Each point is reached from the start by the listed moves, each made 0, 1 or 2 times, or once backwards (-1), plus a little noise. Say if it took an odd or an even number of moves. Then give how often each move was made.
In the rows, 128 means zero.

Moves:
(1): [159 110 114 107 145]
(2): [141 152 122 120 117]
(3): [141 128 151 114 132]
Start: [139 135 124 124 114]
Points:
[148 176 179 110  94] => even (-1, 1, 2)
[196 139 128  82 124] => odd (1, 1, 1)
[203  77 124  76 163] => even (2, -1, 1)
[ 93 148 115 157  92] => even (-1, 0, -1)

Moves:
(1): [142 129 135 129 126 138 122 134 128 133 124 119 128 128]
(2): [141 142 125 125 122 130 128 126 119 131 134 131 131 127]
(3): [131 137 144 119 135 126 117 126 136 127 135 132 125 111]
(4): [127 135 126 154 131 130 116 136 128 130 132 127 130 115]
(5): [132 122 116 127 152 138 140 136 134 132 138 126 124 113]
(6): [113 128 125 136 118 144 135 127 134 112 125 124 113 121]
(7): [146 129 140 143 129 128 152 121 134 125 111 126 123 120]
(8): [128 139 130 123 133 129 132 148 137 130 124 136 133 125]
(9): [141 127 115 128 123 120 125 120 144 125 125 120 129 134]
(10): [127 129 128 125 123 126 137 125 136 152 143 122 120 139]
(11): [138 124 130 128 125 124 132 138 131 124 141 127 130 126]
Start: [109 120 139 129 137 136 128 139 124 117 120 115 101 124]
Points:
[ 48 156 132 170 111 151  80 140  90 108 131 132  98 107] => odd (-1, 1, 0, 2, -1, 1, -1, 0, -1, 0, -1)
[111 135 120 165 136 193 137 165 173 131 116  79  68  97] => even (2, 0, 0, 1, 1, 2, 0, 1, 1, 1, -1)
[102 145 125 190 166 190 249 183 165 143 135 117  55  76] => odd (-1, 1, -1, 1, 2, 2, 2, 2, -1, 2, 0)
[144 133 156 172 104 134 153 167 135 140 110  98 105 139] => even (1, 0, -1, 1, -1, 0, 1, 1, 0, 1, 1)
[124 164 167 167 120 178 153 157 158 119 121 101  66  79] => odd (1, 1, 1, 1, 0, 2, 1, 1, 0, 1, 0)
[136  93 141 183 120 135 194 121 122  60  95 105  86 107] => odd (-1, 0, -1, 0, 0, 1, 2, -1, 0, -1, 2)
